Each row of a before or after table is a point. The points were changed in one or more steps. Then noise was added and the rows were shuffled. The steps act on how far a point lies along the listed directions, d1 being the first. Name the steps. A step turns or swaps two directions, mirrors them in a line or flattens them onto one, adds a multiple of one to another, or multiplies one. Angles are multiples of 10 degrees, from the lower direction toward the higher: turns from -170 to 170, lines from 10 to 170 but not 90. Use the fewest steps. Two steps may share a direction if one is a turn and the other turns, adds or multiplies; they go together, in the order done. Otherwise the lowest direction goes first.

Directions:
(1): [-37 -34  36]
(2): [-30 -21 -50]
(3): [ 39 -47  -4]
Before (12 x 3):
[[ 10 -38  25]
 [ 12 -45  17]
 [-61  39  11]
 [-18  -3 -12]
 [ -3 -75  21]
 [-63  33   9]
 [ -6  46  11]
 [-12 -50 -25]
 [ 52 -41  -5]
 [ 17 -29  37]
 [ 30 -55   3]
 [-13  85   0]]
After:
[[-60  42  -8]
 [ 25 -18 -41]
 [  4 -65 -42]
 [ 32 -52 -14]
 [-14 -55   7]
 [ 15 -29 -32]
 [-19  -6   7]
 [-15  81  23]
 [-62  35  -9]
 [ 16 -36 -28]
 [ -4  48   2]
 [ 52 -41   0]]
Steps: swap d1 and d2

Directions:
(1): [ 20  33 -18  42  39  23 -46 -43 -42]
(2): [-25  74 -45  20  -8  13  42  24  16]
(3): [-14  17  74  50  14  -7  -1  50 -16]
(4): [ 20 -45 -28  49  36  25   1  25  57]
Before:
[[-29   2  -9 -25 -49 -26  34   5  10]
 [  9 -86  78  -1  -9 -12 -21   4   6]
 [-15  17  40 -19  -8 -11   3  -4 -38]
 [ 10 -61  26 -27 -10 -21 -42 -78 -68]
 [-10  -1  -1  -9 -20 -13  38  43  21]
 [ 13  29  -8 -38   7   2 -34 -55 -58]
 [-41 -18  79 -46 -63 -30  57  42   3]
 [ 37 -64 -64  47  71  35   0  -5  40]
 [-15  19  -5 -72 -29 -18  28   0  -1]
 [ -4  42  54  -4  14 -10 -11   9 -53]
 [ 66 -94 -18  42  53  24 -58 -13  56]
 [-17  38  -3 -16   6   8  -2 -46 -50]
 [  7  39  12  24  -1  20 -15  -4 -60]]
After, 13 rows:
[[ 11   8  37 -21  14  -3 -29 -25 -55]
 [-18 -35  24 -73 -56 -19  38 -10   5]
 [ 14 -83  53   2   3 -20 -41 -51 -51]
 [ 52 -67 -18  72  57  31 -36  26  75]
 [ 11  25  30 -17  18  -4 -25 -19 -52]
 [ 10  33  15  18   0  16 -19 -13 -61]
 [ 21 -98  33   2   5   4 -24 -16  23]
 [-17  24  31 -14   5   2  -6 -34 -52]
 [-28  -4  -6 -32 -50 -30  28  -1   5]
 [ -6   1 -21 -23 -21  -6  30  22  18]
 [ 16 -32 -47  66  66  32  23  30  46]
 [ -3   1  28 -29  -7  -4  -7 -23 -39]
 [-13   7  17 -73 -29 -23  23   2  -3]]
Steps: flatten d1 and d3 onto the line at 20 degrees; turn d2 and d4 by -20 degrees

Directions:
(1): [ 47 -40   4 -12  30  37 -13 -56  72  -6 -44 -10 -15 -27]
(2): [-19 -45 -51  51 -12  -4   6  53  64   2  45 -26 -14 -13]
(3): [ 32  16  22  69  15  21 -72  21 -43  -6  -7 -35 -23 -35]
(4): [-10  40  20  27 -66 -43   2 -34  34  23 -35 -66  11  14]
(5): [-13  36 -14  53  19  52  75  11  -3  20 -46  14  27 -29]
(6): [  8 -10 -80   4  22 -14   4 -37 -43  58 -15 -20 -49  28]
Before (10 x 14):
[[ 48 -24  -4   2  22  16 -34 -23 -20   4 -19 -24 -15   3]
 [ -9  -3 -24   4 -34 -41 -24  -4  19  18  15 -28 -35  23]
 [ 15 -34 -23  -4  38  26 -11  12  11   1  32   4  -8  14]
 [  7  19  25  13  -3  20   1  -7  52  -7 -28 -17  14 -13]
 [  3   6   1  71  21  53 -35  44 -17 -13  12   6 -23 -63]
 [ 33 -12  41   5  40  32 -95 -16 -35 -32  36   5 -36 -16]
 [  3   1 -16  36  26   8 -19  46 -81   6  34  -6 -33  20]
 [-13  19  32  12 -42  -6  -1  11   0  -8   8  -9  26   4]
 [  7 -21 -11   5  31  -7 -33  11 -84  13   9  22 -24   7]
 [-11  27  11  -2 -14 -20  22  -8 -26   6 -11 -17  16  -1]]
After, 10 rows:
[[  8 -17 -14 -13  31  13  17   0 -12  -4   2  11   0 -18]
 [-10   6  -9  27   0 -27 -22  15 -84  27   3  -4 -15  16]
 [ 20 -23  -9 -33  16  -1 -33 -16   7  -4   8  17 -36   7]
 [ 32   2  -2  23 -11  -4 -23 -21 -22  18 -25 -49  -5  14]
 [-16  54  25  89 -15  35 -14  37 -32   0 -10 -13   0 -55]
 [  0  22  -2  38  18   9  -8  40 -91   7  19  -5 -21  20]
 [ -6  37  34  54 -26 -12 -69  -7 -30   0  28 -49 -21   2]
 [ 10   8  17  14   6  28   1  -4  58  -8 -25 -13  11 -16]
 [  7 -24  11  -2  10  34  -6  17   9 -22  19  23  12 -14]
 [ -7  24  10   6 -21 -17  -5   3  -5  14  14 -30  13  35]]
Steps: mirror d1 and d4 in the line at 30 degrees; flatten d2 and d6 onto the line at 110 degrees; add 0.3 times d3 to d5
